Every row gives one point. Two turns around zero, p and q, are shown by what they do to some points. Where does a point land after both, in the order given? Backwards means that the second turn is done in reverse. Each puzzle has new turns, and all numbers are rounded.
In the rows, 128 means zero.

Turn p:
[143 174] -> [162 162]
[143 104] -> [131 100]
[ 98 128] -> [101 141]
[129 106] -> [119 108]
Turn q:
[152 117] -> [144 149]
[150 137] -> [124 151]
[ 82 130] -> [116  84]
Where do these land?
p, then q: [111 137] -> [110 121]
q, then p: [173 130] -> [155 164]
q, then p backwards: [100 116] -> [146 104]

Turn p:
[112 144 161 150] -> [165 120 152 121]
[139 117 177 141] -> [171 101 115 118]
[160 131 144 134] -> [150 135 102 117]
[117 141 113 116] -> [110 137 142 122]
[175 101  93 142] -> [118 153  77 161]
[105 124 100 116] -> [ 96 129 145 139]
[ 88 138 107  96] -> [ 86 121 163 118]
Turn q:
[115 154 133 108] -> [105 135 154 122]
[111 115 104 140] -> [124 145 100 119]
[133 133 136 153] -> [134 132 123 154]
[186 105  98 109] -> [191 122 134  95]
[ 95 134 169 130] -> [ 85 107 131 151]
Where do these land?
q, then p: [138 142 138 113] -> [143 111 125 119]
q, then p: [134 106 144 102] -> [113  99 110 134]
p, then q: [154 125 119 117] -> [124 153 128 112]
q, then p: [139 144 129 196] -> [164 182 133 156]
q, then p backwards: [ 76 123 110 112] -> [147 138 103  81]

Turn p:
[100 138  93 164 132 117 117 121] -> [140 131 119 173 151 102 135 142]
[120 110 137 122 121 126 158 128] -> [109 140 136 128 121 150 147 128]
[150 122 134 162 145 116  96 165] -> [180 114 142 109 141 116 135 155]
[154  90 129  71 125 112 152 158] -> [120 123 105  77 126 176 162 107]
[ 97 128 127 151 137 118  95  84] -> [122 136 152 158 166  93 112 115]
[157 168 134 123  98 138 105 170] -> [136  91 104  95 100 109 110 163]
[146  69 136 108 122 158 145 107] -> [115 108 158 127 125 182 136  90]
[155 147 144 134 112  96 127 157] -> [137 122 123  91 109 102 150 150]
[ 78 152 130 117 144 154 145  99] -> [ 97 167 121 162 131 135  90 126]
[123 155 117 127 145 146 141  91] -> [124 148 121 158 110 119 102 104]
Turn q:
[100 100 174 128 120 145 115 125] -> [139 112 172 149 150 138 106 109]
[132 136 140 150 112 156 129  97] -> [140 114 121 122 116 142  85 120]
[129 114 136 154 130  86 125 122] -> [149 118 142 149 107 120 140 159]
[135 191  83  84 150 106 115 132] -> [121 187  70 126 123  96 159 111]
[147 106 163 158 127 155 112 125] -> [120 115 152 145 121 169  95 136]
[104 109 125 149 112 123 146 120] -> [140  93 140 120 130 110 121 137]
[136 116 164 133 134 102 173 153] -> [133 102 161 123 100 144 172 119]
[147 155  89  82 106 107 122 158] -> [110 185 118  91 128 100 156 131]
[110 124 117 157 137 145 124 145] -> [ 99 103 124 141 131 117 117 133]
[160 138  79  69 153 113 129 131] -> [126 177  83 104 153 133 175 138]
[108 120 138 145 128 169 118 100] -> [133 104 122 139 146 139  83 115]
Where do these land?
p, then q: [128 130 113 140 119 114 154 113] -> [137 104 126 115 106 114 126 128]
q, then p: [126 136 162 175 132 100 143 110] -> [120  79 162 125 115 129 158 138]
q, then p: [ 94 102 154 118 133 118 137  99] -> [161 128 163 114 114 134 138 101]
q, then p: [147 149 122 114 112 165  97 125] -> [126 125 106 136 145 101  83 128]
p, then q: [161 133 143  76 118 179 105 172] -> [109 168 142 108 204 140 104 141]
q, then p: [152 125 125 139 154 117 142 100] -> [142  98 116 143 109 151 136 131]
q, then p: [128 153 106 127 156 149 119 144] -> [123 139 109 169 147 120 129 132]
p, then q: [136  77  84 151 100 136  81 175] -> [ 98  87 136 125 163 188 166 166]
p, then q: [119 135 137 116 124  91 122 126] -> [142 133 115 131 129 110 158 115]
p, then q: [ 88 141 135 123 131 111 179 116] -> [116 114 110 127  99  83 118  92]

Turn p:
[172 145 135  99 151 145 141 186 140 101 106] -> [154 108  97  77 147 158 155 144 138 158  98]
[121  98  99 134 115 110 134 150 111 107 145] -> [136 110 128 155 150 145 109 143  99 143 146]
[134 143 109 164 103 122 139 119 102 124 144] -> [140 139 151 139 110 135 130 119  83 130 146]
[137 130 129  93  95 160 150 115 125 147 121] -> [101 106 119 104  92 156 120 118 134 110 133]
[ 97  97 135 146 112 139  94  79 146 114 119] -> [124 115 153 152 140  94 108  85 155 107 155]
[ 93 125 129 170 177 160 109 134 160 136  86] -> [168 151 109 158 135 105 124  81 172 134  88]
[128 115 137 112 159 121 142 118 149 160 159] -> [100 161 101 140 131 132 137 150 154 120 141]
[136 153 131 126  99  81 144 159 144 123 114] -> [156 127 164 109 123 146 119 177 127 130 116]
[145 138 139 146 142 117 145  94 121 130  90] -> [145 120 140 137  91 106 166 126 142 128 127]
[116 129 130 152 150 123  87 104 173 133 145] -> [135 168 137 140 164 101 131 110 154  99 136]
[129 121 144 156  94 123 128 160  69 121 154] -> [131 128 131 117 116 116  93 134  67 169 148]
[148 117 101  65 148 111  99 100 135 158 112] -> [ 98  98  99 132 140 116 152 155 142  65 113]
[108 152 145 100 120 151 152 145  87 109 169] -> [ 74 132 134 108 126 153 119 121  97 173 118]
Turn q:
[154 117 101 197 120 150  91 149 101 114 127] -> [152  71 139 138 138 125  96 119  77  87 140]
[140 110 119 132 123 128 154  98 143 128 128] -> [145 128 132 125 114 109 128 100 156 131 130]
[147 125 146  88  98 103 154 126 119 115 123] -> [107 138 148 120 119 131  99 135 162 168 125]
[108 144 113  96 149 145 132 101 104 124 139] -> [121 150 111 114  95 119 138 160 141 105 132]
[146 107 105  89 138 118 105 145 136 144 174] -> [146 104  89 129 139 156 130 160 162 141 150]
[ 98 110 158 115 105 109 152 134 127 146 157] -> [102 129 110 139 115 118 145 123 130 183 142]
[131 113 147 123 163 122 146 124 116 114 104] -> [146 139 164 135 117 116 144 147 132 136 108]
[150 173 118 217 124 126 159 158 138 120 119] -> [137 136 175 161 134 152 113  67  78  97 161]
[118 109 134  89 127 162 150 136 127 140 111] -> [123 135 109 144  99 133 129 136 146 139  82]
[139 186 153 195 144 156  91 112 147 118 114] -> [103 119 166 116 161 134 158  95  90  57 130]
[ 92 111 119  91 126 120  91 128 148 100 114] -> [124 145  97 126 169  97 120 162 140 131 105]
[112 131 124 105 118  97 110 124 131 172 124] -> [131 142  97  89 139 144 137 131 121 160 127]
Where do these land?
p, then q: [122 136 113 164 121 174 100 154 114 118 121] -> [145 116 143  67 110 121 123 139 141 105 123]
q, then p: [104 116 107 136 119 153 121 119 124 141  92] -> [140  86 143 134 121 118 146 135 108 111 114]
q, then p: [112 118 123 139 123  81 163 123 132 174 147] -> [ 96 158 115 122  90 147 138 137 106  89 147]
q, then p: [117 142 155 139 128 145 146 108 123 140 102] -> [114 109 161 127  94 123 125 129 137 134 119]
p, then q: [141 157 117 104 105  83 168 123  95 171 139] -> [ 81 123 119 168 116 135  81 138  84 148 116]
q, then p: [109 134 154 120 111  51 128 117 116 130 128] -> [ 79 170 105 119 114 121 119 166 125 116  99]
q, then p: [125  93 130 130 129 159 136 140  95 109 130] -> [166 112 133 133 126 112  94 142 115 132 146]
p, then q: [173 112 137 123 152 150  72 113 153 113 138] -> [165 164 135 132 123 119 141 156 181 125 163]
p, then q: [178 112 146 127 127 147 102 157 187  91 123] -> [159 129 124 136 129 160 152 152 208 114 127]
q, then p: [101 148 143 109 141 107 142 139 118 148 159] -> [113 160 124 129 108 166 108 125 109 133 116]
q, then p: [140 117 122 100 119 168  90 124 175  88 140] -> [169 123 133 167 181 133 142 121 169 135 118]
q, then p backwards: [124 147 104 101 162  88 157 139 110 149 117] -> [145 149 138 165 123 114 170 158 150 143 149]
p, then q: [119 131 112 172 127 157 139 108 122  91 127] -> [122 106 147  97  94 114 155  99 139 121 141]

Turn p:
[163 128 129 146 146 120 129 123 107 139 128 108 139 126] -> [123 130 134  94 108 112 132 128 133 115 130 124 140 156]
[100 118 127 148 129 128 107 114 153 153 119 142 146 144] -> [142 119 140 159 125 100 102 114 122 142 134 102 123 126]
[136 166 116 127 174 137 104  84 147 159 127 165 144 138] -> [157 151  95 144 130  89 112 119 156 125  95  80 123 153]
[ 84 126 154 131 113 144 152 121 128  99 122 121 136 169] -> [103 106 142 153 144 112 137 101 123 155 105 156 138  96]
[114 131 128 133 110 137 128 121 102 131 100 164  87 101] -> [145 159 111 123 141 112 136 153 106 146 140 150  90 111]
[134 146  91 143 138 104 133 183 135 108 123 123 111 137] -> [104 122 124 121 161 137 135 158 100  88 142 107 153 117]
[120 126 160 129 140 141 116 143 138 123 137 117 129 108] -> [133 130 148 127 113 133 120 135 155 117 127 134 127 100]
[121 132 143 132 134 140 116 121 109  96 116 120 131 123] -> [135 127 121 123 113 112 146 131 134 131 123 148 144 103]
[115 144 153 102 160 101 107 126  92 139 134 104 152  96] -> [131 138 141  99  90 134 158 150 165 155 122  93 138 115]
[135 108 105 116 104 124 165 135 165 127  94 129 153 151] -> [114 119 144 172 129 146 138 103  80 113 116 129 127 154]
[138 117 116 118 162 107 124 162 125 142 135 135 126 127] -> [116 134 140 128 131 138 120 171 134 117 130 105 142 147]
[148 124 136 125 151  90 133 141 154  90 144 111 120 133] -> [113  81 126 130 129 142 146 150 148  90 124 125 137 132]
[129 113 147 129 111 133 112 145 123 135 181 149 152 106] -> [119 145 135 139 120 147 111 121 176 137 175 134 129 128]
[125 119  74  93 111 143  96 100 125 137 131 138  83 125] -> [177 129  79 122 147 159 102 142 101 157 127 130 124 139]
[172 120 138 147  91 143 143 145 129 148 132 118 118 139] -> [ 99 135 132 106 119 137  99 106 109 105 143 155 111 146]
[111 136 125 145 115 158 169 104  93 111 125 107 104 115] -> [142 137 139  90 159 118 155 107 117 145 118 172 124 115]
[131 121 134 112  87 126 141 109 153 138 129 125 143 137] -> [122 115 127 147 118 150 126  88 118 138 128 131 105 139]
Turn q:
[111 129 100 124 144 186 117 125 124 107 137 142 155 120] -> [102 102 130 138 169 140  78 128 114 144 137 134 128 127]
[100 126 111 162 139 123 153 109 133 142 143 127 125 103] -> [123 111 125 143 137 127 129 103 118 112  86 118 151 147]
[101 130 151 130 131 109 133 130 154 167 118 153 110 133] -> [112 119 136 115 110 108 162 133 128 115 100 148 110 157]
[135 109 119 107 139  99 101 138  99 125 114 125 124 114] -> [157 138 138 116 137 142 148 138 112 146 151 104 124 144]
[145  73 117 115 138 156 134 150 126  87 136 107 166 122] -> [126 146 108 143 143 185  99 130  93 125 168 142 143 117]
[124 175 108 148 133 113 113 129 148 139 159 168  97 103] -> [110 108 115 135 165  72 159 107 154 136 117 115 130 146]
[127 137 125 101 135 126 156 112  88 102 118  86  67 157] -> [126 180 156 132 115 139 132 157 136 162  93  90 142  85]
[154 133 120 144 142 120 145 112 144 122 111 143  92 117] -> [135 141 120 152 150 119 148 152 153 107 106 118 129 131]
[144 123 122 115 124 116 127 120 134 144 152 125 116 125] -> [127 139 108 142 118 123 141 115 130 137 127 114 113 133]
[104 128 128 120 126  95  90 130 162 135 134 147 146 138] -> [116 123 118  80 135 124 143 105 133 120 140 135 103 158]
[107 106 155 162  92 145 104 112 125 118 118 120 159 120] -> [155 110 136 104 129 123  98 107  93  92 129 149 119 107]
[130 126 133 131  96 124 144 148 141 118 117 134 122 121] -> [125 121 107 119 121 119 144 145 121 113 132 137 142 108]
[112 137 144 114 127 129 112 129 109  93 156 162 148 146] -> [132 129 126 100 154 128 119 109 132 170 135 165 125 116]
[141 126 108 154 135 115 120 140 100 120 127 114 110 142] -> [147 159 138 129 132 112 119 132 130 131 135 107 158 136]
[166 125 165 115 116 150 114 150 126 164 119 104 161 146] -> [137 124 141 146  73 128 111 132 129 121 178 150 102 123]
[122 143 143 107 155 143 171 119 138 135 105  85 144 125] -> [104 113 158 150  96 177 126 135 147 117 114 124 133 113]
[154 149 125 126 104 127 140 123 123 156 113 135 136 145] -> [143 113 114 132  94 110 118 147 154 130 129 126 122 128]
Where do these land?
p, then q: [140 107 137 129 139 127 111 109 128  98 136 129 139 112] -> [130 132  82 129 127 125 126 130 133 113 136 146 131 129]
q, then p backwards: [120 130 126 129 166 147 128 153 112 152 146 176 128 115] -> [116  81 117 133 127 117 161 108 113 123 131 153 132 162]
q, then p: [190 129 145 127 131 111 122 125 133 138 135 122 108 124] -> [120 112 121 106 161 126 132 108 131  82 143 126 110 134]
q, then p: [107 132 107 130 106 123 111 127 135 139 105 111 152 106] -> [134 105 132 123 109 157 129 134 128 148 127 157 154 132]
p, then q backwards: [117 154 136 111 121 129 105 139 134 103 143 119 146 129] -> [140 148 123 120 114 121 156 127 137 106 140 103 134 119]
q, then p: [125 142  80 148 129 127 136 109  99 115 135 108 139 136] -> [149 118 130 121  81 128 115 108 123 122 121 100 154 129]
p, then q: [158 133 142 154 111 149 108 117 146 118 144 124 147 157] -> [146 130 101  92 158 133 112 106 127 120 116 116 105 130]
q, then p: [111 108 137 129 120 113 139 112 177 146 144 125  54 134] -> [117 121 126 115 165 115 189 134  80 131 104 119 113  95]
q, then p backwards: [109 137 134 128 149 128 174 110 114 127 124 127 129 112] -> [112 117 132  90 147 136 142 127 143 111 128 106 137 144]
q, then p backwards: [110 142 128 135 109  95 120 118 103 116 117 137 144 127] -> [120 134 115 136 142 133 119 100 117 128 138  88 118 116]
p, then q: [174 126 122 116 150 124 150 141 156 124 144 177 126 133] -> [ 95 160 137  99 160 115 103 137 153 113 128 141 160 128]
q, then p: [107 125 130 118 113 142 160 114  99 131  81 111  89 114] -> [108 154 165 111  89 136 145 144  98 113 138 145 129 100]
q, then p backwards: [114 108 132 114 106 136 117 111 123 140 145 116 133 139] -> [133 137 135 122 101 136 118 118 130 153 106 119 119 133]
q, then p: [124 110 136 107 158 138 115 110 123 149  76 127 135 132] -> [ 98 129 127 121 122 130  90 147 125 117 113 166 127  98]
q, then p backwards: [112 137 127 142 112 132 124 225 137 125 147 111 152 151] -> [154 107 123 173  97 126 107 165  70 105 135 112 166 149]
